Each row is a point. Examples show where two turns around zero, p and q, send a point. Write where each new point lands after one turn and then the other. Backwards means that the second turn is done in reverse. Each puzzle has new turns, and all numbers are rounded.
(in the rows, 128 means zero)

Turn p:
[104 135  89] -> [153 118  90]
[145  98 164] -> [117 122 176]
[179 152 128] -> [123 183 137]
[ 83 128 132] -> [118  89 108]
Turn q:
[182 124 119] -> [158 123 174]
[ 58 117 172] -> [ 62 154  84]
[122 161 132] -> [146 148 108]
[147 121 111] -> [141 112 144]
[131 118 107] -> [133 105 131]
Where do these land?
p, then q: [155 149 146] -> [133 149  96]
p, then q: [135 121  61] -> [183 117 166]
q, then p: [118 145 134] -> [134 140 113]
q, then p: [104  98 171] -> [106  91  90]

Turn p:
[121 140 101 189] -> [177 150  91 147]
[138 144 164 101] -> [100 139 166 131]
[124 138  72 152] -> [169 137  90 102]
[157  98 175  91] -> [ 96  90 180 141]
[ 88 108 131  96] -> [ 81 113 105 119]
[141 140 125 139] -> [145 138 135 129]
Turn q:
[144 175 164 111] -> [118 119 187 109]
[139 102  90 144] -> [155 133  86 123]
[147  66 104 112] -> [156  90  80 150]
[115 151 129 106] -> [101 120 139 112]
[ 95 145 153 167] -> [110 178 147 147]
Where do these land?
p, then q backwards: [131 115 147 173] -> [133  85 150 143]
p, then q: [111 134 184  90] -> [ 78 164 139 159]
q, then p: [163 129  95 152] -> [145 121 163  92]
q, then p: [118 100 144 107] -> [141 113 102 150]
q, then p: [117 161  70 118] -> [ 94 127 121  69]

Turn p:
[157 138 108 114] -> [136 100 107 112]
[158  96 152 149] -> [152 124 117 175]
[183 104 100 194] -> [115 114  54 182]
[121 154 146 111] -> [146 143 139 102]
[ 94 135 135 120] -> [117 146 154 115]
[ 81 129  96  83] -> [ 92 109 173  89]
[103 140 160 125] -> [140 160 152 121]
Turn q:
[107 138 132 140] -> [108 138 117 137]
[132 131 149 112] -> [130 144 138 109]
[ 91  43 112 126] -> [107 103 200 179]
[174 178 137 147] -> [167 145  75 107]
[136 150 110 114] -> [128 110 111 107]
Where do these land?
p, then q backwards: [ 97 114 145 131] -> [112 102 151 128]
q, then p: [129  76 116  87] -> [172 142 160 165]
q, then p: [176 156 139 143] -> [136  88  91 108]
q, then p: [165 139 116 166] -> [118 101  81 138]
q, then p: [ 73 155 125 113] -> [ 90 145 171 108]

Turn p:
[124 122 143 117 145 109] -> [135 148 150 123 132 121]
[107  91  99 163 139 122] -> [135 157  83 139 153 108]
[164 134 112 174 101 100] -> [139 141  90 149  73 130]
[102 102  83 127 147 160] -> [123 128  89 115 183 137]
[181 105 144 128  97 114] -> [175 114 124 117  82 117]
[109 117 170 120 117 145] -> [130 102 156 136 141  95]
[ 90 165 157  97 186 172] -> [ 99 115 189 145 191 159]
[147 188 115  98  91 102] -> [ 88 118 142  99  68 156]
Turn q:
[113 124 165 124  96 179] -> [101 142 182 151 114 154]
[120  86 116 144 143 107] -> [151 134 118 128 102  89]
[129 195 191 162 101 109] -> [171 157 152 142 184 192]
[171 115 142  95 115 121] -> [120 129 108 106  94 166]
[104 142 157 143 112 111] -> [147 163 144 136 149 137]
[118 112  71 124 118 145] -> [ 92 113 105 154 120  93]
[108 126 113  91 163  86] -> [124 143 103  75 141  95]
[132 162  92 164 149 176] -> [120  65 141 161 161 116]
[156  90 106 106 155 118] -> [126 107 100  99  88 109]
Where do these land?
q, then p: [134 121 173  77 144  97] -> [106  89 164  84 128 154]
q, then p: [136 153 124 127 203 135] -> [179 149 154  82 149 118]
q, then p: [ 80 111 103 164 102 139] -> [114 170 124 175  97 115]
p, then q: [147  89  82  61 113 159] -> [ 70 105 110  71  83 120]
q, then p backwards: [146 148 101 135 120 153] -> [119 147 126 143 119 166]
q, then p: [103 125 168 178 136 142] -> [165 124 162 167  97 128]
p, then q backwards: [114 148 100 141  81 140] -> [153 118  81  99 125 140]
p, then q: [133 109 161 126 115  88] -> [145 157 104 123 137 166]
p, then q: [159 148 141 142 137  99] -> [127 132 136 161 137 165]

Turn p:
[136 152 117  99 115 152 148 194] -> [161 154 133  84 101 159 151 162]
[100 127 112 110 150 114 185 122] -> [ 90  98 105 109 138 162 132 157]
[117 146 163 108 131  67  88 101] -> [101 147 121 110 155  69  78 123]
[138 149 190 120  70 148 148 147] -> [130 145 139  66  83 122 145  79]
[144 110 133 111 163 138 130 115] -> [134 113 143 128 170 139 133 125]
[165 141 134 120 156 115 102 130] -> [141 150 142 128 166 100 138 137]
[ 83 160 101 200  89 123 123  90] -> [ 82 147  83 191  74 121 122 106]
[ 84 103 114 141 140 153  99 113] -> [127 122 139 172 125 157  86 119]
[159  85 118  88 138 146  94 111] -> [186 106 136 133 172 128 110 114]
[153 105  96 182 129 124 163 157] -> [129  96 139 159  96 124 183 159]
Turn q:
[103 147 160  76 144 161 160 104] -> [162 124 141  53 153 137 134 124]
[170  72  92  97 112 113 105 156] -> [ 78  99  69 136  95 114 154 140]
[ 86 154  94 171 166 169 127 156] -> [128 205 141 136 142 145 101 172]
[122 102 172  88 157 136 148 117] -> [138  92 115  81 171 120 123 131]
[ 92 166 147 111 124 105 123 157] -> [140 143 148 104 108  93  88 114]
[143 138 131 151 113 135 151 144] -> [112 122 162 138 120 140 128 140]
[168  76  86 121 109 143  80 114] -> [118 112  59 160 100 149 168 142]
[155 151 117 143 155 147 108 143] -> [139 146 135 148 126 111 146 170]
[132 117 177 157  78  85 140  94] -> [137  71 156 160 129 144 109  71]
[110 157 104 164 123  87 138  96] -> [128 164 153 163 136 128 131  76]
Where do these land?
p, then q: [146 160 171 128 115 117 129  96] -> [144 151 127 110 147 113 142  77]
q, then p: [120 165 166 149 138 102 124 144] -> [119 137 156 126 139  72 119 117]
q, then p: [125 133 145 175 107 100 136 127] -> [109 131 155 158 123 110 119  91]
q, then p: [124  83 119  88 109 163 131 164] -> [174 121 112 116 104 168  92 152]
q, then p: [169 176 156 193 134 135 129 119] -> [ 99 128 194 122 110  95 172 105]
p, then q: [ 70  93  74  81 112 177 147 127] -> [135 128  80 137  92 182 157 200]
q, then p: [116 124  77  82 140 136 110 149] -> [134 147  70 108 113 140 121 163]
q, then p: [127 101 125 111 185 126 139 123] -> [114 128 129 131 161 145 124 181]
q, then p backwards: [133 102  82  89 114 121 153 133] -> [119 166 149 136 113 123 181 113]
q, then p backwards: [151 144 166 183 126 103  82  98] -> [151  76  90 160 130 146  76 112]

Turn p:
[101 170  83 128 137 117 132 108] -> [115 116 100  77 123 162 115 133]
[119 167 109  74 145 135 148  81] -> [ 96 112 138  57 144 140 160 127]
[152 138 129 119 131  91 156 149] -> [140 123 128 135 128 139 151 178]
[117 144 161 126 120 117 112 133] -> [117 155 135 129 145 116 110 144]
[171 102 147 138 150 124 113 146] -> [158 118 125 170 156 109 142 129]
[111  94 150 151 142 133 143 130] -> [113 139 108 160 110 105 139 116]
[ 82  97 125 164  97 215 103 207] -> [100  94 158 196  80 114  40  83]
[140 204 100 123 135 121 145  66] -> [110 136 115  64 163 195 151 127]
[121  87 127 129 125 126  94 144] -> [156 125 127 141 117  90 107 115]
[166  78 150 128  98  99 134 118] -> [176 162 147 152 115 109 165 131]
Turn q:
[168 109 101 141 130  85 153 115] -> [147 123 101 147 174 109 115  91]
[100 172  88  59  49  75  97 133] -> [126 111 247 137 161  73 109 137]
[111 122 141 116 143 163 117 177] -> [107 150 117 109 103 116 144 174]
[ 92 165 157 150 149 142 114 164] -> [ 87 158 140 106 121 165 157 154]
[166 123 135 140 139 135 146  92] -> [162 124 100 125 126 147 110 100]
[132 133 107  97 155 157 139 104] -> [129 122 120  95  94 111 105 104]
[190 118 159 153 125 119 155 106] -> [188 136  91 134 153 157 122 112]
[ 90 132 136 125 157 145  78 151] -> [ 74 118 132 109 110 142 127 171]
[126  87 161 150 137 112 155 112] -> [149 102  90 142 135 143 166 118]
[108 136 150 158 119 158  81 156] -> [ 99 145 136 145 109 164 128 180]
[126 111  73 119 104 117 172  98] -> [141 120 134 158 122  81 123  69]
Where do these land?
q, then p backwards: [149 153 101  96 175 173 141  98] -> [ 64 120  86 127 105 131  97 101]
q, then p: [133 105 150 170 117 116 168 145] -> [117 106 104 139 120 181 155 124]
q, then p: [148 140 154  93  97 141 164  86] -> [162 145 171 141 160 137 174 122]
p, then q: [100 153  99 153 118  93 119 167] -> [107 149 139 150 124 107  90 177]
p, then q: [144 137 169 105 154 131 134  93] -> [113 126 119  87 134 126 162  92]
p, then q backwards: [144 116  91 137 122 124  91 135] -> [166 121 137 113 120 128 136  91]
p, then q: [110 110 130 112 110 125 114 182] -> [129 120 134 155 165 141 131 173]
p, then q: [ 75  81 141 165 111  97 157 120] -> [127 160 196 171 147 123 120 103]
q, then p: [182 151 126  80 175 141 116  81] -> [177 108 171  80 162  84 125 106]
p, then q: [ 95 135 119 169 101 139  76 174] -> [101 111 143 156 136 165  71 171]

Turn p:
[ 82 133  82 109 173  98 106  65 169] -> [151  73 117 143 133  90  74  64  93]
[154 127 170  94 128 128 143 129 120] -> [142 133 124 129 151 181 132 138 144]
[123 120  80 131  91 132 126 136  93] -> [124 124 132 125 125  84 119 183 127]
[165 135 157 136 124 137 146 127 167] -> [121 151 152 107 155 152 144  99 144]
[116 113 120 112 142 126 130 150 157] -> [118 137 142 159 125 129 106 111 135]
[165 142 162 114 147 121 100 140 137] -> [127 153  89 126 148 157 133 106 149]
[138 168 148 132 146 133 157 140 147] -> [108 152 137 114 138 163 131 108  99]
[139 115 139 107 142 169 111 125 112] -> [128 117 111 162 153 136 158 137 135]
[ 74 119 102 150  88 125 111 122 103] -> [113  87 131 119  84  87 123 160 130]
[123 108 119 195  99 112 151 146  75] -> [147 151 147  97  69 101 160 176 124]
Turn q:
[151  92 117 113 142 111 117 182 128] -> [111 136 111 170  74 132 135 134 112]
[114 132 100 111 113 116 135  94 152] -> [128 157 141 134 169 133 107 126 112]
[150 111 137  90 131 170 144 179 135] -> [113 115 159 135  66 165 115 140 124]
[100 106 154 140 125 118 120 119 111] -> [108 136 105  95 130 118 148 120 126]
[117 155 101 112 149 115  84 103 112] -> [136 120 127 138 146  77  98  98 109]
[ 91 157 133 176 106 114 142 115 124] -> [120 132 117 112 176 115 144 133 177]
[128 153 145 106 153 101 150 135 173] -> [150 163 148 128 118 109 112 178 131]
[179 145 155 105 122 152 157 144  78] -> [137  56 120 117 102 158 111 159 122]
[146 141 143 163  94 141  91 105  97] -> [128  75 126 121 160 117 168 106 124]
[104  87  94 165 145 141 140 103 170] -> [149 192 126 130 140 155 143  85 143]
Where do these land?
p, then q: [116 122 148 144 142 147 172 163 102] -> [110  87 136 109 127 151 136 145 172]
p, then q: [131 118 139 119 225 144 139 112 123] -> [185  79  87 123 157 159 134  98 146]
p, then q: [122 148 141  94  87 131 133 128 114] -> [103 143 147 130  84 128 125 107 132]
p, then q: [122 149 129 149 222 147 110 146 140] -> [155  97  87 118 200 138 107  98 158]
p, then q: [135 113 118 119 111 101 133 181 128] -> [115 119 168 146 135  94 146 138 149]
q, then p backwards: [103 105 121 121  90 142 102 104 122] -> [134 169 132 135 136 156 136 120 166]
q, then p: [122 135  72 133  99 120 116 111 110] -> [151 115 112 139 110  99 152  91 101]
p, then q: [126 141 147 132  91  70 133 114 178] -> [119 138 181 106 133 109 125 120  64]
q, then p backwards: [146 126 141 136 110 124 108 110 103] -> [121 144 128 130 135 151 119  93 119]
q, then p: [156 125 124 132 104 153 133 111 160] -> [133 137 134 134 139 158 174 128 121]
